Every row gives one point. Two turns around zero, p and q, are shown by what they do to some points. Write where each new point lands after one turn and then the other. Backwards means that the second turn is done in reverse. Each puzzle has new turns, and all numbers are rounded.

Turn p:
[-19   5   0] -> [ 7 -5 17]
[-10  49   2] -> [49  6  5]
[ 17 -16 -22] -> [-22  22  -7]
[ 12 -38  19] -> [-35 -22 -16]
Turn q:
[-12 -34  -9] -> [ 33 -13  13]
[-9 14 21] -> [-21 -16  -5]
[-46 -12 -10] -> [ 28 -34 -21]
[35 20 -7] -> [-18  36   2]
[32 12  5] -> [-20  26  11]
Where do these land?
q, then p: [-10 -24 -10] -> [-10   1 -26]
q, then p: [-1 27 -8] -> [ 7 19 20]
p, then q: [-2 44 -9] -> [-25  36  11]
p, then q backwards: [ -5 -23  46] -> [-41   5  31]
p, then q: [ 17 -24 -18] -> [  2 -15 -31]

Turn p:
[  7  -8  18 -16 -22  15] -> [-19   3   4 -18 -22  14]
[ -1   1  24  22 -19  14] -> [-13  -6  17   6  -2  33]
[-12 -41  11  -2   9  20] -> [-27 -40  -3  -6  -8  -6]
[-14 -10 -23  -3  -2 -33] -> [ 31  -9 -28   5  -5  -8]
[ 26  19  45 -14 -10  26] -> [-38  30  33  -4 -21  13]
[-35   2 -27   1  23 -12] -> [ 10  -9 -35  13  27 -17]
[ 30  49 -52  14 -25 -14] -> [ 58  43  11 -25  30  12]
[ -2 -12   5  -1  47 -17] -> [ -2 -13   0  30   1 -40]
Turn q:
[ -9  11 -20 -15  54 -32] -> [ 42 -36   2  22   0  35]
[  4 -13 -13  -5  16  17] -> [ 22   9  12 -14  -6   4]
[ 21  -8  -5 -17  15 -31] -> [ 11 -23 -24  -9 -12  23]
[ -5   4   7  62 -19  65] -> [ -7  53  31  15 -16 -65]
[  9   7  23  11  -2 -27] -> [-16 -25 -18  11 -10  -9]
[-13 -11 -18 -12 -20 -14] -> [-17  11  -1  -2   4  30]
[  2  18 -15 -10 -18  28] -> [ 6 31 -4 -4 26 -8]
[-10  -8  41 -13 -26  -5] -> [-41 -19   3 -18  13 -12]
Where do these land?
q, then p: [-19 -29   9 -25  -1  17] -> [-38  10  -9   3 -22 -10]
q, then p: [  0 -23   2 -19 -29   6] -> [-23  17 -29  -5   4  -7]
p, then q: [ 35 -35  20  -4   7  33] -> [-46 -28  21 -22  12   7]
q, then p: [-23  -2  33  22  37  17] -> [  4 -19  15  30 -46  11]
p, then q backwards: [-26  -4 -26 -11 -25   3] -> [ 31   1  -7 -30  -5 -13]
q, then p backwards: [ -7  42 -35  19  27 -34] -> [-31  10  14  37   2 -52]
p, then q: [ 14  11  -9  39   1 -11] -> [ 14 -14  -7 -11 -19 -33]
q, then p: [ 27  37 -21  -5 -29  -4] -> [ 28  13  -4  -5  45 -20]
q, then p backwards: [  0   2  26 -16  14 -26] -> [-17 -35  -6  14   1  10]
